Every row gives one point. The points of each table are mixes of a few directions, plus a little noise. How many directions does each table use, and how many do they share? Where both have some left over, give the other angles between the two spaces (their principal angles), to ten degrees, smallest first.

First (6 x 3)
[[  5  -3  -4]
 [ 25 -11 -21]
 [ 42 -17 -35]
 [ -7   2   4]
 [ 28 -12 -24]
 [-95  38  80]]
Second (5 x 3)
[[ 57 -18 -34]
 [-26  -6 -17]
 [  0 -23 -55]
 [-27  38  86]
 [ -4   9  21]]
Directions: first 1, second 2, shared 1

First (6 x 6)
[[-52  65 -93 -43 -22 -40]
 [ -4   6 -11  -4  -1  -4]
 [-30  38 -55 -25 -13 -24]
 [ 46 -56  82  39  19  35]
 [ 43 -53  75  35  18  32]
 [  1   0   0   0   1  -1]]
Second (6 x 6)
[[ -4  92 -10  10 -30  30]
 [-24 -75 -95 -21 -53  21]
 [ -7  11 -25  -2 -22  14]
 [ 14 -81  46  -4  54 -43]
 [ 11  -9  41   4  32 -20]
 [ 11  63  45  13  18  -2]]
Directions: first 1, second 2, shared 0; angles 50

First (8 x 9)
[[ -4  21 -14  16  16  35  16   1 -41]
 [ -3  21 -12  16  15  34  14   1 -38]
 [  3 -17  10 -14 -12 -29 -12  -1  33]
 [  1  -8   5  -6  -5 -13  -6   0  16]
 [  0  -3   2  -3  -2  -6  -3   0   6]
 [ -3  21 -13  16  15  35  15   0 -40]
 [  8 -51  31 -40 -36 -85 -36  -2  95]
 [ -3  18 -10  14  13  29  13   0 -34]]
Second (9 x 9)
[[ 18 -10  29 -14 -11  13  22  15 -24]
 [-31  19 -42  30  15 -27 -27 -18  42]
 [-14   4 -16  13   6 -10 -14   1  25]
 [ 19 -15  -2 -35  -5  28 -23 -21 -32]
 [-23  -1  11  36  -2 -21  14  60  58]
 [  6   0   5  -5  -1   2   6  -5 -13]
 [-15  18  -3  30   6 -26  21   4  19]
 [ 12  25   4   1   4 -13  40 -49 -53]
 [ 27 -41  12 -54 -15  53 -41  14 -23]]
Directions: first 1, second 3, shared 0; angles 60

First (10 x 12)
[[ 52  -7  15  -3   1  50  17  -2   9  -2  -2  -7]
 [-46 -20   1  -8 -32  22 -16  16  20  19 -36   9]
 [ 32  -7 -19 -23  -7   6  14  24 -22   4   4 -12]
 [-20   6  14  -8  14 -15   2 -27   9  22 -36  25]
 [ -2  36 -43  11  44 -14  35  19 -17 -26  95 -71]
 [ 25 -19 -13 -51 -22  20  27  35 -11   6 -36  -4]
 [-22  12  18  37  16 -14 -25 -38  15   6  13  17]
 [ 34   6 -37 -20   9   3  13   8 -37  43  23 -15]
 [-48  -1  36  73  -8 -52 -78 -53  16  -1   3  59]
 [ -5 -12  29  -3 -12  -6  10  17  22 -67 -23   4]]
Second (9 x 12)
[[-51  44  10 -11  68 -37  45 -44  20   1 -13  -9]
 [ 23 -12  -1  41 -22  29 -34  12  -1  -8  48 -10]
 [ 12 -41   3   9 -65  16 -34  51   0 -43   0   4]
 [-43  45   0 -29  76   6  53 -61  21  74 -35  -5]
 [-24  16  -9  10  20 -22  -7 -22  -6  27  10   5]
 [  0  17  13   1  30  22  27 -17  21  -4   3 -17]
 [ -9 -26  -3   4 -42  11 -27  27   1  -5  -7   8]
 [ 64 -29  -4 -29 -40  -9  -2  37 -33 -29 -19  16]
 [ 28 -14  -8   5 -24 -15 -21  17 -23 -13  12  10]]
Directions: first 6, second 5, shared 5

First (9 x 18)
[[-15  -4  63  16  56   4  12   5 -10 -37  16   9 -26  16  45 -36  -4 -25]
 [ -7  -2  31  48  28   3 -14  -3  -4 -38  -2  -9  -2  21  48 -34   2 -36]
 [ -2  14  39  10  35   0   4  -8  -8 -45   6  -3 -18   2  38 -31  -3 -22]
 [  6  26 -13 -17  -9  -4   4 -19  -4 -13   1 -19 -16 -12   4  -2  -7  -3]
 [  0  23 -23 -12 -12  14  11  25  25  14 -14  54  24 -27  19  22  18   5]
 [ 14 -26 -38 -46 -39   0  -7   5 -16  71   0 -28  10  -6 -81  65   8  40]
 [ 18 -28  -5  -6 -17 -25  -7 -15  -5  -3   3  -7  26  -1 -69 -12 -10  43]
 [-26   1 -32   5 -19   1  11   2  21  33   8   9 -21  13   5   1 -20  -1]
 [ 10  -1 -24   3 -22   6 -16   6   0  18 -15  -5  23  -5  -9  26  15   3]]
Second (8 x 18)
[[ -4 -36  25  42  14 -13 -17 -11 -12 -18   6 -24   2  35 -10 -32 -10  -7]
 [  5  -8  -7  15 -10  -8 -14 -11  -5  -5  -4 -24   6  10 -13  -5  -4   0]
 [ -5 -19  20  21  14  -6  -7  -2  -5 -10   6  -5  -2  17  -1 -19  -6  -5]
 [-10  10  27 -69  26   4  32  -8 -27  17  31 -30 -70  -6 -14  18 -16   6]
 [-13 -11  29  10  26   3  10  16   6  -5   7  28  -2   6  17 -14  -1  -3]
 [ -9 -24  29  22  23  -4  -2   4  -3 -12   9   2  -3  22   3 -25  -8  -5]
 [ 29  75 -95 -52 -69  16   3   5  27  29 -37  25  35 -68   5  68  31  12]
 [  8  15 -26  11 -20   6  -6  10  21   1 -18  29  34 -16  13   7  15  -1]]
Directions: first 6, second 3, shared 3

First (8 x 24)
[[-19 -46   4   1  15 -32  69  23 -14 -34 -15   7   2   6  21  21 -13  46
   29  -6  27 -44  -9   3]
 [  4  53  11  -6  15  11 -20 -47  34  -7  -6  -6 -10  12 -11   3 -17  -4
  -16  14  -4  14  29   6]
 [ 29  15  10  30  21 -28  21 -32  35 -25 -50  18   5  38 -12 -31 -25  23
   -3  19 -11 -30   7  18]
 [ 31 -27 -13  30 -22  -3 -20  25 -15  26 -11  15  16   2 -10 -45  17 -21
   -4  -4 -31  -2 -31   0]
 [ 26   9  -8  16 -17  14 -43  -2   2  27   0   5   9   1 -16 -34  14 -32
  -18   1 -28  17  -9   0]
 [ -6  22   1 -14  -5  23 -29  -9   0  14  21 -11  -7 -12  -4   9   6 -20
  -12  -1  -2  26  12  -5]
 [-82 -69  -2 -56   2  -6  78  63 -59 -24  54 -23 -14 -46  50  95   9  42
   47 -31  70 -17  -7 -20]
 [ 17  42  -1   0  -8  25 -55 -25  18  24   9  -5  -3  -1 -17 -17   5 -35
  -25   6 -22  32  12  -1]]
Second (9 x 24)
[[ 23 -30   2  34  13 -38  45   9   2 -20 -43  22  14  26   4 -25 -16  32
   16   6  -4 -46 -16  13]
 [-11  22   9 -22  24   7  24   9 -21   2  26 -10   6 -13  27  59 -22  13
   16   3  29  -4  30  -1]
 [ -4  28   8 -10  12   5  -3 -21  15  -7   2  -6  -6   4  -1  14 -12   3
   -4   7   6   6  20   2]
 [-73 -54 -17 -41 -54  22 -34   9   4 -11  36 -27 -44 -36 -20  -8  63 -22
  -15 -33   6  46 -39 -28]
 [ 53  11   9  47  27 -34  29 -17  20 -13 -58  29  23  43  -4 -37 -34  24
    5  22 -18 -45   3  24]
 [ 15  13 -11 -11  -8  36 -31  49 -62  64  58  -7  26 -38  23  36   9 -40
    6  -8  -1  28   9 -11]
 [ -9   9  -4 -21  -3  24 -13  24 -33  28  42 -12   6 -27  17  37   5 -18
    5  -7  11  20  11 -10]
 [  7  53  20   5  24 -11  -3 -74  70 -40 -43   2 -18  38 -24 -19 -28  18
  -20  22  -5  -5  28  15]
 [ -2 -52 -15  19 -35 -11 -13  12   5  -3 -19   9  -7   3 -22 -57  34 -10
   -9 -13 -24   1 -46  -5]]
Directions: first 3, second 4, shared 3

First (10 x 32)
[[-18 -34 -79 -30 -17  11  -8 -28 -73  17  58  25  55  36  66 -67  32  42
    4  -2 -56  54  -7  32  65 -38   0  88  12 -34   0  23]
 [ 41 -23  57 -31   4 -17  -2  -1  29  23  -7  29 -17  41  19  11 -10 -26
  -48 -31  42 -45 -26 -37  -7 -27 -27 -24 -15  14  66 -13]
 [  1  24  43  28   5   1   4  20  39 -15 -43 -32 -39 -46 -60  50 -22 -24
   10   8  38 -23  23 -10 -45  37   9 -51   0  12 -25 -16]
 [ 15  -4  14 -20  -1 -18   0  -6  28  26   2   5   2   7  -4  13 -18  -2
    8   0  14  -2   3  -2  -1  -8 -15 -17 -11  -6 -11  -8]
 [-19 -16 -41  15 -13  21 -63 -12 -80 -47  24  16   9   3  10  -6  65   1
  -20 -20   3 -24 -11 -44   5  16  13  78  50 -56  48  -5]
 [ -5  21  26  44  19  16  -3  22  -3 -54 -27  -4 -29  -8 -12   9  18 -22
  -30  -7   4 -42 -23 -30 -31  22  15 -23   7  36  50   3]
 [-15 -18  15  19 -16  50  58  30 -36   4 -37 -47 -32 -38 -10 -27 -21   6
  -28   6  -8  52  44  66   8  -5  29   6  -4  31 -25  13]
 [ 23  -2  24 -39  -9 -36   1 -12  61  57  -2  -4   2  -9 -30  40 -44  -2
   37   9  36   6  27   6  -7  -3 -23 -36 -19 -24 -57 -23]
 [-53  25 -63  56  -5  36 -21   6 -63 -60   2 -33   5 -53 -28  -7  39  18
   32  24 -36  24  22  16  -6  47  43  46  38 -23 -39  11]
 [ 29  26   4 -42  34 -64  33 -20  95  50  30  44  42  67  45 -14 -41   9
   36  14 -37  -2 -52   5  20 -42 -42 -69 -60  50  -7  15]]
Second (8 x 32)
[[-17  26   7  31   9 -12 -40   7  -5 -56 -14   6  -2 -13 -35  33  39 -22
   -5 -17  26 -53 -10 -33 -22  46  28 -11  26   8  36 -10]
 [ 27 -29  52   3   1  36  62  19  28  29 -21 -23 -40  -8  29 -18 -44 -12
  -40   1   6  37  22  47 -13 -36 -12  -6 -26  43   1  29]
 [ 24 -40   1 -24 -17  41  34  -4 -14  55   4 -23 -29  -5  25 -29 -47  23
   -7  22 -17  55  16   8   4 -49 -38  33 -17 -40 -36   2]
 [ 34 -44  34 -23  -7  39  56  11 -11  41 -10  -7 -33  24  46 -45 -38   7
  -50  -2 -12  33  -5  16  13 -62 -31   5 -29  15  22  11]
 [-26  26 -39  17   4 -12 -51  -7 -37 -47   9  14  22   5 -22   8  48   3
   13  -4  -9 -41 -26 -49   1  36  18   8  28 -27  20 -20]
 [-22  38 -26 -28  -4 -94 -89 -27  22 -14  17  40  61  11 -62  67  48 -14
   56 -23  47 -69  -5 -49  13  62  24 -29  30 -40  -5 -49]
 [  7 -11   9   0  14  29  83  13  10  24   1  -5  -1  20  67 -64 -32  13
  -25  10 -54  59  -6  71  24 -53  -6  -4 -40  71   2  49]
 [-27  37 -35  22   0 -27 -55 -12   9 -31  11  -4  22 -35 -49  46  30  -2
   58  10  12 -20  15 -15 -19  54  21   6  30 -35 -40 -12]]
Directions: first 5, second 5, shared 3; angles 30, 50

First (11 x 32)
[[-24 -22 -20 -74 -45  39  39  -6  32 -34 -35 -17 -35  94  13  54 -33 -45
  -17  66  30 -83 -15 -84 -22  -6  18  10   4   3 -17  39]
 [  5  21   3   3   8   6  11   7 -35  23  28  24   5 -57   3 -29  10  20
   12 -43 -25  57   8  28  -2  13  -5  -8   1  -1   3 -27]
 [ 21 -21  21  95  43 -69 -81  -8  44  -9 -22 -36  36  12 -27   0  20  13
   -7  16  21 -27   0  46  36 -24 -12   6  -8  -1  18  14]
 [  6  15   5  12  11  -2   0   4 -24  17  20  16   8 -45   0 -24  10  17
    9 -33 -18  43   7  28   2   8  -5  -6   0  -1   4 -21]
 [  2 -16   3  18   4 -17 -23  -5  29 -15 -21 -21   5  35  -7  17  -2  -9
   -9  28  19 -38  -5  -7   9 -12   0   6  -2   1   2  18]
 [ -5   7  -6 -26 -11  19  23   3 -15   4   8  12  -9  -8   8  -2  -5  -2
    3  -8  -8  12   1 -10 -10   8   3  -2   2   0  -5  -6]
 [  1  -7   2  11   3  -9 -12  -2  12  -6  -8  -9   3  13  -4   6   0  -3
   -3  11   8 -15  -2   0   5  -6   0   2  -1   0   2   7]
 [  2  17   0  -6   2  10  15   6 -30  18  23  21   1 -44   5 -22   6  14
   10 -34 -21  45   6  17  -5  12  -3  -7   1  -1   0 -22]
 [  0 -10   0   6   0  -7 -10  -3  17  -9 -13 -12   1  23  -3  11  -2  -7
   -5  18  11 -24  -3  -7   4  -7   1   4  -1   0   0  12]
 [ -8   9  -8 -36 -16  26  31   3 -18   4  10  15 -13  -7  10  -1  -7  -4
    3  -8  -9  13   1 -16 -14  10   4  -3   3   0  -7  -7]
 [  0   7   0  -4   0   5   7   2 -12   7   9   9   0 -17   2  -8   2   5
    4 -13  -8  17   2   6  -2   5  -1  -3   1   0   0  -8]]
Second (8 x 32)
[[  2  -5  -4   1  -3  -3   1  -2   0   3  -2   1  -7   3   0  -6   2   1
   -3   6   2  -3   4  -3  -5  -4   5  -3  -4   4  -7  -2]
 [ 23 -21 -19  11  -2 -63  32  10   0  16  -4  12  10 -53 -23 -19 -13   1
   17  -4  28 -11   0   5  27   4   4  14  49 -18   2  16]
 [  8 -16 -17   3  -9 -22  10  -1   2   9  -6  11 -11 -11  -7 -15   0   1
    1   8  13 -11   8  -5  -2  -7  11   1   7   2 -15   2]
 [  6   1   6   4   4 -14   8   5   2   3   5   0  16 -23  -7   2  -2   2
    6  -9   0   6  -3   8  17   9  -7   8  23  -9  13   5]
 [  7  -2   6  15 -13  24 -11 -15   8  16  22  26   9  -9  -8   0  42  28
  -12  17 -42  30  14   2   2  20   8   2   1  30  -8 -12]
 [-16   4   0  -2 -12  49 -28 -18   1  -2   4   5 -26  46  15   3  23   7
  -21  22 -28   6  11 -13 -34  -8  12 -15 -48  31 -23 -19]
 [ -5 -17 -24  -1 -16   7  -6 -11  -2   6 -11   9 -39  30   7 -15   6   0
  -14  27   2 -19  13 -21 -30 -21  23 -13 -33  19 -37 -11]
 [-24  57  53 -31  51  21  -4  32 -11 -49  -9 -64  45  13  22  46 -59 -38
   24 -67  22   4 -45  31  23   9 -57   5   3 -57  78  20]]
Directions: first 2, second 3, shared 0; angles 50, 80
